Rows are points. Any point is a mix of the corners, with weights that add up to 1. It lies inside the corners' shape when no weight is negative. Say inside or outside, and name the corners with a negative weight.
(in the rows, 128 means zero)

Corners:
(1): [161  89 118]
(2): [160 170 205]
(3): [ 98 191 118]
(4): [119  78 108]
Points:
[164 130 182] -> outside (3)
[152  99 123] -> inside
[106 182 124] -> inside
[147  84 123] -> outside (3)
[105 181 122] -> inside
[124 132 141] -> outside (1)
[105 183 123] -> inside
[155 165 194] -> inside

Corners:
(1): [180 137 163 187 160  96]
(2): [131 121 154  75  93 138]
(3): [ 80 100 111  83 115 106]
(4): [159 113 103  75  82 128]
(5): [160  12  77 156 175 178]
(6): [110 185 145 197 110 139]
(7): [142 223 176 143 162 141]
Points:
[122 150 149 124  93 128] -> outside (5, 7)
[135 171 170 164 134 114] -> outside (4, 5)
[139 155 138 159 138 130] -> outside (2)
[136 128 133 125 113 138] -> inside

Corners:
(1): [147 120  80 120  92 155 172 110  69]
(2): [183 124 132  67 107 176 121 152 121]
(3): [136 154  72 106 124 198 130  95 135]
(4): [198 214 100 127  98 166 130 149 121]
(5): [ 59 112 157  66 131  21 114 199 129]
(6): [109  59 134 124  97  92 141 136 190]
(7): [159 145  52  63 125 160 200 131 126]
(8): [157 137 106 103 145 172 174 119 102]
(9): [108  81  75 144 108  57 116 249 145]
(10): [153  44 106 134 117  80 112  92 170]
Points:
[164 110  96 120 111 138 139 123 141] -> outside (5)
[138 108 109 113 112 124 135 146 123] -> outside (7)
[151 152 107 102 122 149 152 113 143] -> outside (1, 2, 9)
[154 132  94 106 119 141 141 145 119] -> outside (6)
[146 104 115 101 110 146 127 131 128] -> outside (4, 7)
[127 107  87 122 114 106 129 187 135] -> inside
[139 103 101 114 119 117 142 137 127] -> inside
[130 102 108 112 107 130 141 129 150] -> inside

Corners:
(1): [205 159 143 133 160  73  65 123  59 164  76  89]
(2): [129 111  55 123 101 183 174 159  94 111  99 123]
(3): [ 43 147  83 144 133 167 154 176 214  28 159 101]
(4): [103  45 169  56  93 116 111 184  97  93  58 136]
(5): [195 141 181 115 112  93 165 114 109 173  76  15]
(6): [159  77 133 110 166 121 159 166 150  94 157 141]
(7): [113  64  86 157 113  94 130 217  88 147  35 135]
(8): [105  41 124 120  89 180 134 154 174  90 177  40]
(9): [ 49 187 120  99 127 154  83 178 172 131 137 178]
(10): [138 212  69  96 191  62 122  74 143 168  85 100]
(11): [102 102 170 102 167 133 122  84 159 116 124 160]
(12): [111  51  96 109  51 140 100 156 192  69 101 213]
(13): [ 77 176  97  93 100 104 136 137  81 156 112 103]
Points:
[115 152 129  98 137 118 128 133 137 119 111 125] -> outside (7, 8)
[123 125 134 110 117 114 121 136 139 123  99 103] -> outside (2, 6)
[138 115 142 112 136 118 130 127 131 127 108 113] -> inside
[127 119 110 118 119 121 131 164 123 126 100 107] -> outside (11)
[125 105 118 118 122 126 135 145 136 105 108 103] -> outside (9)
[142 139 121 111 136 108 132 123 129 140 101  89] -> inside
[134 105 124 107 120 124 122 142 109 132  99 114] -> outside (3)
[112  68 122 118 118 112 138 160 173  90  91 120] -> outside (1, 2, 9, 13)
[136 129 122 103 127 100 123 131 113 143  83 131] -> outside (3, 8)

Corners:
(1): [142 148 211  99 178 159 158 121  67 143 121  97 169 101 118 131  94 142]
(2): [154 107 105  60 157 103 179 145 141 171 172 211  94 141 150 140 203 142]
(3): [ 94 139  62 167  85 144 131 154  86  85 116 178 147 126 173 193 132 108]
(4): [125 102 185 130 148 151  92 135 107 161 112 205 149 138 201  53 156 191]
(5): [172 187 118 182  72  25 174 149 120 204  80 135 166 136 194 101 118 140]
(6): [155 130 178 134  69 164 151 129 160 152 182  80 123 162  76 129 193  92]
(7): [ 93 132  60  79 155 137  91 151 102  73 136 111  57 138 117 110 200 109]
(8): [166 231 121 156 162  38 117  84 168  89 200 113 146 160 109 157 124  86]
(9): [ 83 155  94  43 119  87  50 136  79 201  93 248 105 126 110 117 175  63]
(10): [125 189  89 147  88 125 199  98 204 113  85  93 189 146 219 117  33 182]
(11): [ 91  99 115 163 150  59 105  79 110 127  75 161 167 120 147 131  91 171]
(12): [144 144 140 159  92  44 145  75 151  95  77 114 114 136 180 102 132 174]
(13): [130 217 159 115 182 103 117  76 112  65 171 111 127 202 132  88  88 149]
(14): [152 167 181 163 178 100 135 117 120 169 110 173 170 182 204  88 162 189]
(15): [ 77 156 130 113 175 184 197 106 117  98 177 117 134 162 172 104 147 106]
(16): [164  92 131 150 156 161 125 103 154 118 124 145  66 174 116 106  62 112]
(17): [116 117  90 165 144 154 118  72 140 144 159 184  91 135  95 114 122 128]
(18): [143 110 108 146  95 129 130  99 147 148 167  60 114 164 195 115 210 175]
(19): [ 62 178 176  70 109  97 184 173  92 172 140  95 119 118 179 133 214 148]
Points:
[123 131 128 120 137 132 136 116 128 134 130 148 119 150 152 115 144 143] -> outside (5, 8)
[131 159 138 126 133 101 138 118 116 141 125 135 137 139 149 118 134 132] -> inside
[117 144 116 114 123 111 116 121 114 146 121 160 122 141 146 122 150 121] -> inside
[128 138 131 137 129 125 155 115 132 130 138 116 130 141 161 123 146 145] -> outside (9, 13)
[151 154 131 127 144  85 146 108 145 130 148 109 119 146 133 124 144 144] -> outside (3, 4, 9, 15)
[122 152 130 120 143 105 127 114 116 135 126 158 133 140 138 121 128 127] -> outside (18)
[118 130 108 124 121 100 112 113 125 115 145 146  97 149 115 147 173 116] -> outside (1, 4, 5, 10, 15)
